Each row is a point. A path goes straight from each point to the next, and from the last back to the first. The post is the endless flat space through its rows: a point in 2 columns, a line in 3, a plane in 4, and so on, so that a path can go around it. How many times does the path go around the post? Going back the other way cancels.
In the rows, 128 means zero.

Post:
[[143  91  98]
 [108 170 126]]
Path:
[[130  95 126]
 [ 78 119 115]
 [133 118  72]
 [186 115  42]
 [192  77 116]
 [ 99 161 149]
 [ 91 122 125]
 [104 166  63]
 [165 190  78]
 [127 182 145]
 [138  89 129]
 [ 56 132 156]
 [106 143 107]
 [107  63 123]
 [116 112 163]
 [234   7  78]
 [143 180  89]
 [ 95 180  70]
 [ 90 119 114]
 [ 77 125 145]
 [128  86  72]
 [132 147  76]
 [187 144  83]
 [168  38 102]
 [114  92 140]
 [119 117  99]
 [123 173  56]
 [182 114  91]
 [166 132 142]]
Times around: 3

Post:
[[135 129  88 160 116  79  97 135]
 [194  74 160 139 178  79  77  74]
 [145 107 148  90 134 133 121  73]
 [114 167 125 176 104 143 137 202]
 [ 97 189 127 122 100  94 168 190]
 [118 181 128  91 115 140 147 239]
 [149  62  91 121 159  85 149  93]]
Path, 26 rows:
[[132 183  82 124  83  84 181 146]
 [212  85 158 129 233  53  69 132]
 [ 76 147 103 133 135  65 109 176]
 [110  57 104  93 151  72 212 157]
 [247  85 153 163 143 121  50 104]
 [153 124 146 177 148  75 176 108]
 [203 122 143 125 145 140  73 114]
 [111 156  89 165 114  80  94 114]
 [128 130 141   7 189 109  62 186]
 [112 170 149 123 107 121 176 240]
 [168 105 128 108 123 101 166 125]
 [176  71 161  94 164  79 153  69]
 [208 123 209 128 195 139 110 204]
 [136 132 146 143 160 180  97 150]
 [128 175 201 165 102 154  45  98]
 [125 122 114 146 172 153 174 217]
 [119 181 124  86 114  71 205 141]
 [118 165 129 154 120 122  91 102]
 [ 82 128 140  87 139 145 139 184]
 [154  95 147 115 142 203 139 231]
 [157 140 109  98  72  46 170  72]
 [104 106  73 127  80  98 113  70]
 [145  65 134 135 191  94 103 132]
 [ 86  93  92 168 171 162 138 181]
 [129 138 172  87 151 159 143 209]
 [146 158 140 191  78 160  82 162]]
Times around: 3
